Each point is reached from the start by the listed moves, each made 0, 1 or 2 times, or once backwards (-1), plus a little noise. Is the number of moves made odd or even? Then give how often each move was made.

Moves:
(1): [ 23  -9  -9 -10   0]
(2): [10 16  2 -3  8]
(3): [ 15 -10  31  -2  -4]
Start: [ 6 -6 -5 13  5]
Points:
[-21  29 -25  22  16] -> odd (-1, 1, -1)
[ 60 -37  49  -1  -3] -> odd (1, 0, 2)
[  1  20 -35  13  15] -> even (0, 1, -1)
[ 39 -26  58  10  -4] -> even (0, 0, 2)

Moves:
(1): [22 -2  8 12  5 -4 -9  1 -4 14  6]
(2): [ 3 22 -4  9  7  2 -1 -4  0 -9 -7]
(3): [-4  3 31  1 -7  5 -2 -8 -8 -3  2]
(4): [-7 -2  2 21  4 -6  2  6  6  0 -1]
(5): [-1 -6  1 -8 20 -3  2 -2  1 -1 -2]
(6): [-3 -2 -9  6  0 31  3 -2 -8  0  1]
(7): [ 5  1  5 -3 -1 -1 16 -3  0  3  5]
(8): [ 7  5  0 -3  0  2  7 20  2  0 -3]
(9): [-2  1  6 -1  2 14 -1  1 31  6  5]
(10): [-5 11 -1 -1  0  3  7 -4 -5 20 -7]
(11): [-11   7   1   0   2  -3  -8   3  -3   0  19]
Start: [ -1  -3  -7  -6  15 -12 -10   8  -5   9   8]
Points:
[ 18  47 -14   4   2  50  43  32  12  50 -25] -> even (0, 1, 0, 0, -1, 1, 1, 2, 1, 2, -1)
[-46 -26  -1  -2 -23   8 -37  -9 -48 -26  31] -> even (-1, -1, 1, 0, -1, 1, -1, -1, -1, -1, 1)
[ 57 -23  15 -30  31 -60  13  -8 -28   1   7] -> odd (1, 0, 0, -1, 1, -1, 2, 0, -1, -1, -1)

Moves:
(1): [15  2  0  3 -2  6 -1 -4 -6 -5 -3  2 -4  3 -2  3 -1 -1  1 -1 -1 -3  2  2]
(2): [-3 15  4  0 -3  4 -1 -4  0  0  1  2  6  1 -4  2 -1  0 -1  5 -1  2  1 -4]
(3): [-1 -3 12  2 -1  3  2  2  3 -1 -3  2  0 -5  1  3  0  3  2 -1  3  0 -1  3]
(4): [-4  1 -2 18 -3 -3 -3 -4  5  4 -7  2  5  0 -1 -2  8 -3 -7 -1 -2 -1  1 -1]
(5): [ 1 -2  0  2 19  0 -2 -5 -1  6 -3  1  2  2  2  5 -3 -2  1  0  6  1 -4  1]
(6): [-2 -2 -2  2  1  7 -2  2 -2 -1  5  3  0  1  2 -4 -2  4  1 -1 -1 -2 -3 -1]
(7): [ 0  0 -2  2  3  1 12  3  0 -1  2 -2 -2  1  5 -2 -2 -1 -3  2  0 -2  2 -3]
(8): [ 1  9  0  1  3 -1 -3 15 -2 -4  7  2 -2  4 -3 -3  0 -4 -2  3  2  5  5  2]
(9): [ 5  3 -2 -2  2  1  2 -1 11 -3 -2  1 -3 -2 -1 -1  0 -1  1  1  1 -2 -3 -1]
(10): [ 3 -2  0 -3 -3  2  1  3 -3 16  3 -1  0 -2  0 -1  1 -2 -6 -3 -1 -2  0  0]
(11): [ 1  0  4  3  1 -6 -1 -3  0 -1  9 -2 -1 -1  2 -2  1  1  1 -1 -1  4  0  1]
(12): [ 1  5 -1 -2 -1 -6  4 -5 -3  0  0 19 -1  3  0  2 -5 -2 -5  0  2  1  5  0]
(13): [ 5 -6  0 -1  2 -5  2  2  1 -4  2  2 16  2 -3  2 -2 -2 -4  5  0 -5 -1 -1]
(14): [ 1 -2  4  4 -1 -1  1 -3  3  1 -2 -2  1 16 -2 -3 -5  1  2 -3 -3  2  0 -2]
(15): [-1  5 -2  0 -1 -1 -5  3  3 -1  1 -2  0  1 16 -2 -7 -1 -4  0 -3 -4  3  2]
(16): [-1  0 -3  3  0 -3  1  2  5 -2  5 -4  0  2 -2 18  5  7 -1 -3 -3 -2 -5  0]
(17): [ 0  1  2 -5 -1  3 -1 -2  2 -3 -1  3 -1  9  4 -1 14 -1  2 -1 -5 -4  4 -2]
(18): [ 2  3  2 -1  3 -4 -3  3 -1  3 -3 -2  2 -1  0 -2  4 14  0  2 -1  0  3 -2]
(19): [ 3  4 -2  0 -1 -2  6  5 -3  6 -5  6  3 -4  3  1 -2 -2 15 -1 -6  1 -2  2]
(20): [ 0 -5  1  5 -1 -1 -3 -1  1  4  1  0 -5  4  2  4  0  1  1 16  0  3 -7  1]
(21): [ 6  1 -2  1 -4  0 -1 -2  2  2  0  0  1  2  2  2  4 -1  4  2 12 -1 -2 -3]
(22): [ 2 -1 -3 -1 -2  3  2 -3  0  2  0  3  3 -1  4  1  2 -1 -3  1 -1 13 -1  2]
(23): [-1 -2 -3  2 -2  2 -1 -4  6  2  2 -1  2 -2 -2  1 -1 -3  3  3 -1  0 14  0]
(24): [-4  2  2 -1  0  4  5 -2  2 -1 -2  0  1  4 -2 -4  2  2  3  3  6 -5  0 14]
Start: [-2  3 -1 -5  6 -1  8  7  1  0 14  6 -2 -7  9 -1 -6 10 -5  2 -3 -2  1  9]
Points:
[ 23  46  16 -30  20   8   7  50  -1   5  25  41  42 -25  38  20 -33 -15
   1  17  -2  20 -18  26] -> even (0, 2, 2, -1, 1, 0, -1, 2, 1, 1, 0, 0, 2, -1, 2, 0, 0, -1, 2, 0, 0, 2, -1, 0)
[ 33   1  12  -3   5  -2  30  -5   0  54  -2  35 -10  15 -18  41 -24  19
  25  39  45 -11  10  34] -> odd (1, 0, 1, -1, 1, -1, 0, 0, 0, 2, -1, 2, 0, 1, -1, 1, -1, 1, 1, 2, 2, -1, 2, 2)
[ 19  38  -4  29  20   0  -7  27 -14 -22  49  25  24  20  28  29 -45   6
  17  -2 -27  12  -6  45] -> even (2, 1, 0, 0, 1, 2, -1, 2, -1, -1, 2, 0, 1, 1, 2, 2, -1, -1, 2, 0, -1, 1, 0, 1)
[  5  -7   9 -17 -24  21  60   0  37   7  33  36  10   3  26  15 -15   6
  11  21  -5  -7  -9  -9] -> odd (-1, 1, 2, -1, -1, 2, 2, -1, 2, 1, 0, 1, 1, 1, 0, 1, 1, -1, 1, 1, 1, 1, 1, 0)
[ 27  32  27  12  22  19   0   8  17  56   3  -5 -10  -5  36  52  15  52
  13  33  23   4 -51  22] -> odd (1, 2, 2, 0, 2, 0, 0, 0, 1, 2, 0, -1, -1, 0, 1, 2, 0, 2, 1, 2, 2, 1, -1, 1)
